Each row is a point. The points of each table are mixes of a few directions, plus a little noise. How many directions does each table use, and how many do they share? Where both have some left over, give the other angles between the two spaces (their principal angles), to ten degrees, smallest first.

First (6 x 3):
|  -4 | -15 | -19 |
|  16 |  45 |  59 |
|  -9 |  33 |  26 |
|   2 | -25 | -23 |
|  33 | -38 | -11 |
| -38 |  -1 | -33 |
Second (4 x 3):
|  32 |  16 |  43 |
| -25 | -12 | -33 |
|  24 |  12 |  33 |
| -32 | -15 | -41 |
Directions: first 2, second 1, shared 1

First:
|   6 |  26 | -24 |   4 | -26 |  -8 |  -9 |  20 |
|  -8 |  -1 |  -5 | -15 |   3 | -13 | -18 | -30 |
| -24 |  -7 |  43 |  -9 |  33 |  39 | -33 | -17 |
| -14 |  13 |  -7 | -12 |  23 | -36 |  -2 | -24 |
|  39 | -20 | -35 | -27 | -46 |  33 |  61 |  95 |
|   1 |   4 |  27 |  59 |  22 |  -5 |  20 |  -2 |
|   1 | -14 |  -1 |   1 |  -8 | -11 | -18 | -43 |
Second, 7 rows:
|  -4 | -21 |  33 |  10 |  25 |  24 |  14 |   2 |
| -13 |  14 |   7 | -18 |   7 |  23 | -21 |  16 |
| -13 | -23 |  54 |   5 |  43 |  51 |   9 |  13 |
|  -3 |  -4 |  10 |   0 |   8 |   9 |   1 |   3 |
|  16 |  28 | -64 |  -5 | -51 | -61 | -10 | -16 |
|  -1 | -23 |  29 |  14 |  22 |  17 |  18 |  -2 |
|  17 |  29 | -67 |  -6 | -53 | -63 | -11 | -16 |
Directions: first 5, second 2, shared 2

First, 11 rows:
|   8 |  12 |  15 | -15 |  27 | -23 | -41 |  -3 |  -3 |  14 | -31 |
| -15 | -22 | -27 |  28 | -50 |  42 |  75 |   5 |   5 | -25 |  58 |
|   9 |  14 |  17 | -18 |  31 | -26 | -48 |  -4 |  -4 |  15 | -37 |
|   6 |   9 |  11 | -11 |  21 | -17 | -31 |  -2 |  -1 |  10 | -24 |
| -18 | -26 | -31 |  32 | -59 |  48 |  88 |   6 |   6 | -29 |  67 |
|   8 |  11 |  13 | -14 |  26 | -21 | -38 |  -2 |  -3 |  12 | -30 |
|  10 |  15 |  18 | -19 |  34 | -27 | -51 |  -3 |  -3 |  16 | -38 |
| -19 | -28 | -34 |  35 | -64 |  53 |  95 |   6 |   6 | -30 |  73 |
|   4 |   7 |   8 |  -8 |  15 | -12 | -20 |  -1 |  -1 |   7 | -16 |
|   6 |  11 |  12 | -12 |  22 | -19 | -34 |  -2 |  -2 |  10 | -26 |
|  -1 |  -1 |  -1 |   0 |  -2 |   2 |   3 |   0 |   0 |  -1 |   2 |
Second:
|  -7 | -19 |  18 | -20 | -13 |  29 | -17 |  -4 |   9 | -37 |  23 |
| -15 |   6 | -28 |   9 |   5 |  -9 |  36 |  10 | -10 |  31 | -26 |
| -10 |  22 |  24 |  -7 |  32 |  12 |  23 |  16 |   5 |  36 |   9 |
|  32 |  39 |  27 |  17 |  36 | -32 | -18 |   0 |   5 |  37 |   7 |
|  36 | -39 | -92 |  44 | -71 | -70 | -42 | -38 | -25 | -54 | -57 |
| -22 |  -4 |  38 | -28 |  10 |  45 |   9 |  11 |  12 |  -7 |  31 |
|   5 |  17 |  44 | -11 |  24 |  16 | -11 |   5 |  12 |   8 |  28 |
| -19 | -21 | -29 |  -3 | -23 |   9 |  18 |   0 |  -8 | -14 | -14 |
Directions: first 1, second 3, shared 0; angles 50

First (10 x 14):
|  -7 |   1 | -11 |  10 |   5 | -12 |  23 |  13 |   5 |  18 | -27 |  34 |  13 | -11 |
|   4 |   0 |   7 |  -5 |  -3 |   7 | -14 |  -8 |  -3 | -11 |  16 | -21 |  -8 |   6 |
|   5 |   0 |   8 |  -7 |  -3 |   8 | -16 |  -9 |  -3 | -12 |  19 | -23 |  -9 |   7 |
|  -5 |   1 |  -8 |   7 |   3 | -10 |  17 |  10 |   4 |  13 | -21 |  26 |  10 |  -9 |
|  11 |  -2 |  18 | -15 |  -7 |  21 | -37 | -22 |  -8 | -29 |  45 | -56 | -21 |  18 |
|  15 |  -2 |  25 | -21 |  -9 |  28 | -50 | -30 | -11 | -39 |  61 | -76 | -28 |  24 |
| -15 |   2 | -25 |  21 |   9 | -27 |  50 |  30 |  10 |  38 | -60 |  75 |  28 | -24 |
|  -6 |   1 |  -9 |   8 |   4 | -10 |  19 |  11 |   4 |  14 | -22 |  28 |  11 |  -9 |
|  12 |  -2 |  20 | -18 |  -8 |  23 | -43 | -25 |  -9 | -33 |  51 | -64 | -24 |  20 |
| -16 |   3 | -25 |  22 |  10 | -28 |  51 |  30 |  11 |  40 | -62 |  78 |  29 | -25 |
Second, 11 rows:
|  25 | -43 |  13 |  12 |  14 | -14 | -25 |  14 |  15 |  50 |  34 |  19 |  -3 |  24 |
| -18 |   4 |  -6 |   0 | -11 |   9 | -15 |  10 |   7 |  -5 |  -8 |   2 |  -6 |  -3 |
| -18 | -12 |   0 |   6 |  14 |  10 | -53 |  40 |  13 |  34 |  26 |  24 |  -6 |   8 |
|  -6 |   6 |  -9 |  -4 | -43 |   2 |  30 | -28 |   6 | -37 | -41 | -21 |  -6 |  -7 |
| -30 |  79 |  -3 | -18 |  78 |  22 |  -5 |  28 | -54 | -17 |  32 |   6 |  28 | -36 |
|  10 |  -2 |  -2 |  -2 | -26 |  -7 |  33 | -28 |   2 | -22 | -25 | -17 |  -2 |  -2 |
| -17 |  -4 |  -8 |   2 | -33 |   8 |  -9 |   0 |  16 | -13 | -22 |  -3 | -12 |   0 |
|  -5 |   0 | -10 |  -3 | -54 |   0 |  32 | -32 |  11 | -40 | -49 | -23 | -10 |  -4 |
|  17 | -34 |   1 |   7 | -42 | -12 |  17 | -24 |  22 |  -2 | -24 | -10 | -12 |  14 |
|  35 |  -7 |  24 |   4 |  95 | -16 | -25 |  30 | -27 |  68 |  84 |  31 |  24 |  11 |
|   5 |  13 |   0 |  -4 |   7 |  -2 |  20 | -11 | -12 | -13 |  -4 |  -7 |   7 |  -7 |
Directions: first 1, second 3, shared 0; angles 90

First (10 x 20):
|  -2 |  -4 |   2 |  15 |  -1 |   1 |  -5 |   4 |   4 | -30 | -24 | -12 |  34 |   9 |  16 |  -8 |   3 |   8 |  34 |  26 |
|  -6 | -11 |   6 |  40 |  -1 |   2 | -12 |  10 |  12 | -84 | -63 | -32 |  95 |  25 |  45 | -23 |  11 |  23 |  91 |  72 |
|  -6 |  -7 |   4 |  26 |  -1 |   1 |  -8 |   7 |   8 | -58 | -43 | -22 |  64 |  17 |  31 | -15 |   6 |  16 |  62 |  49 |
|   0 |  -2 |   1 |   6 |  -1 |   0 |  -2 |   2 |   1 | -11 |  -9 |  -4 |  13 |   4 |   7 |  -4 |   1 |   3 |  12 |  10 |
|   2 |   3 |  -3 | -11 |   0 |  -1 |   3 |  -4 |  -4 |  24 |  18 |  10 | -27 |  -7 | -13 |   7 |  -3 |  -7 | -26 | -21 |
|   1 |   1 |   0 |  -5 |   0 |   0 |   1 |  -1 |  -2 |  11 |   7 |   4 | -12 |  -4 |  -5 |   4 |  -1 |  -3 | -12 |  -9 |
|   3 |   5 |  -3 | -19 |   1 |  -1 |   6 |  -5 |  -5 |  40 |  30 |  15 | -45 | -12 | -21 |  11 |  -5 | -11 | -45 | -34 |
|   6 |  10 |  -6 | -37 |   1 |  -2 |  11 |  -9 | -10 |  77 |  57 |  29 | -87 | -23 | -40 |  21 | -10 | -21 | -84 | -66 |
|   3 |   4 |  -3 | -13 |   0 |  -1 |   3 |  -3 |  -3 |  26 |  19 |  10 | -29 |  -8 | -13 |   6 |  -3 |  -7 | -28 | -22 |
|   1 |   1 |  -1 |  -3 |   0 |   0 |   1 |  -1 |  -1 |   6 |   4 |   2 |  -7 |  -1 |  -3 |   1 |   0 |  -1 |  -6 |  -5 |
Second, 8 rows:
|  26 |  26 |   5 | -29 | -36 | -10 |  39 |  21 |  43 | -36 |  -3 | -28 | -10 |   3 |  -9 | -43 | -35 |  -2 |  -7 | -19 |
| -11 |  16 |  10 | -18 |  26 |   0 |  38 |  28 |  23 |  16 |   4 |  -4 |  20 |  18 |   1 | -19 | -13 |   7 |   4 | -15 |
|  71 |   0 |  12 | -10 | -62 |   0 |   1 |  -6 |  -5 | -42 |  45 |  -5 |   7 | -11 |  15 | -55 | -23 |  17 |  -6 | -26 |
|  -3 |  10 |   2 | -16 | -25 |   8 |   1 |  14 |  20 | -29 |  -2 | -39 | -28 |   3 |  -4 |   2 | -14 |  10 |  -6 |  -3 |
|   3 |   7 |  13 | -19 | -14 |  16 |   6 |  22 |  11 | -17 |  24 | -34 |  -7 |  11 |   9 | -11 | -14 |  27 |  -2 | -15 |
| -36 | -27 | -18 |  42 |  46 |  -5 | -40 | -36 | -43 |  46 | -28 |  49 |   8 | -12 |  -5 |  55 |  43 | -25 |   7 |  34 |
| -37 | -25 |  -9 |  31 |  42 |   8 | -39 | -22 | -40 |  40 | -10 |  29 |   6 |  -3 |   3 |  52 |  38 |  -5 |   7 |  25 |
| -13 |  -7 | -14 |  21 |  23 | -16 |  -5 | -21 | -10 |  22 | -31 |  34 |   5 | -10 | -12 |  18 |  17 | -29 |   3 |  19 |
Directions: first 1, second 4, shared 0; angles 90

First, 8 rows:
| -34 | -41 |  24 |  14 |  22 |  13 |  -5 |   4 |  37 | -28 | -33 |  14 |  27 | -30 | -30 |   9 |  19 | -14 | -12 |  34 | -31 | -16 |  21 |  23 | -13 |  25 |  -9 |  26 | -33 | -13 | -16 |   3 |
|   7 |  34 | -19 |   3 | -25 |   4 |  15 |   0 | -34 |   8 |  37 | -21 | -15 |  17 |  18 |  -6 |   2 |  -1 |  15 |  -6 |  26 |   3 |  -8 |  -2 |  27 | -17 |   6 |   2 |  44 |  15 |  21 |  -7 |
|  -1 | -46 |  25 | -10 |  37 | -11 | -25 |  -1 |  47 |  -4 | -52 |  33 |  17 | -20 | -21 |   7 |  -9 |   6 | -21 |   0 | -35 |   1 |   8 |  -4 | -43 |  22 |  -7 | -13 | -66 | -22 | -32 |  12 |
| -29 |  -9 |   8 |  18 |  -2 |  17 |  10 |   4 |   5 | -21 |   1 |  -6 |  14 | -14 | -13 |   4 |  22 | -16 |   2 |  29 |  -6 | -14 |  13 |  22 |  13 |   9 |  -4 |  30 |   9 |   1 |   4 |  -4 |
| -28 | -56 |  32 |   7 |  36 |   6 | -16 |   3 |  53 | -25 | -52 |  28 |  31 | -34 | -35 |  10 |  11 |  -9 | -19 |  28 | -42 | -12 |  21 |  17 | -32 |  31 | -11 |  15 | -59 | -21 | -29 |   8 |
|  47 |  70 | -41 | -16 | -41 | -15 |  14 |  -6 | -65 |  39 |  61 | -29 | -43 |  46 |  47 | -14 | -24 |  18 |  22 | -46 |  52 |  21 | -31 | -30 |  31 | -41 |  15 | -32 |  64 |  24 |  32 |  -7 |
|  35 |  82 | -47 |  -5 | -55 |  -4 |  27 |  -3 | -80 |  32 |  80 | -44 | -43 |  48 |  49 | -15 | -12 |  10 |  31 | -34 |  63 |  15 | -28 | -20 |  53 | -45 |  16 | -16 |  92 |  33 |  45 | -13 |
|   3 | -34 |  18 | -10 |  28 | -10 | -20 |  -2 |  36 |  -1 | -40 |  26 |  12 | -14 | -14 |   4 |  -9 |   7 | -16 |  -3 | -27 |   2 |   4 |  -6 | -36 |  16 |  -5 | -13 | -52 | -18 | -25 |   9 |
Second:
|  -3 | -11 | -13 |   3 | -14 | -21 |   1 |   2 |  -5 | -11 | -33 |  -8 | -45 |  47 |  29 |  46 |   0 |   3 |  -4 | -35 | -57 |  -2 |   0 |  22 |  18 |   7 |  39 |  15 | -70 |  13 | -31 |   5 |
|   8 | -15 |  -6 | -11 |   6 |   4 |  12 |  -7 |  -1 |  12 |  25 |  -2 |  18 | -28 |  23 |   6 |  -1 |  -9 |   4 |   5 |  13 |   6 |  -2 |  -2 | -11 |  10 |  -4 | -11 |  23 |  19 |  12 |  -3 |
|  -7 | -28 |  -6 | -47 |  -8 | -49 | -17 | -12 |   8 |  -2 | -40 | -22 |  11 |  32 | -14 |  11 |  22 |  17 |   1 | -47 |  -8 | -15 |  13 |  14 |  -7 |  26 |  30 |  -8 | -29 |   1 |  -2 |   4 |
| -52 | -46 |   6 | -21 | -40 |  -8 |  44 | -15 | -14 | -55 |  23 | -54 |  65 |   2 |   0 |  34 |  69 | -41 |  27 |  37 |  18 | -49 |  47 |  73 |  37 |  28 |   9 |  75 |  41 |  24 |  28 | -15 |
| -11 |  11 | -11 |  -9 |  12 |  -4 | -25 |   4 |  10 |  23 | -16 |  -5 |   5 | -13 | -37 | -32 |  11 |  20 |  -5 | -21 |  15 |   2 |  -3 | -15 |  -7 |  16 |   7 | -30 |  23 |  -3 |  17 |   0 |
|  22 |   8 | -38 |  22 |  39 |  36 |   2 |   5 |   1 |  65 |  38 |  12 | -33 | -71 |  58 |   6 | -29 |   0 | -10 | -21 |  -9 |  42 | -37 | -36 | -19 |  19 |  10 | -61 |  28 |  53 |  12 |  -1 |
|  50 |  45 |  63 |  42 |   2 |  42 |  12 |   8 |  -7 | -30 |  39 |  64 |   5 |   7 |  -8 | -33 | -66 | -15 |  -3 |  87 |  31 |  15 | -12 | -34 | -15 | -87 | -86 |  24 |  -3 | -71 | -30 |   5 |
|  -7 |  37 |   8 |  20 |   4 |   4 | -31 |  15 |   8 |  -1 | -34 |  14 | -25 |  25 | -53 | -38 |  -6 |  23 | -10 |  -3 |  -4 |   0 |  -6 | -18 |   7 | -16 |  -5 |  -6 | -13 | -36 |  -7 |   5 |
Directions: first 2, second 5, shared 1; angles 70
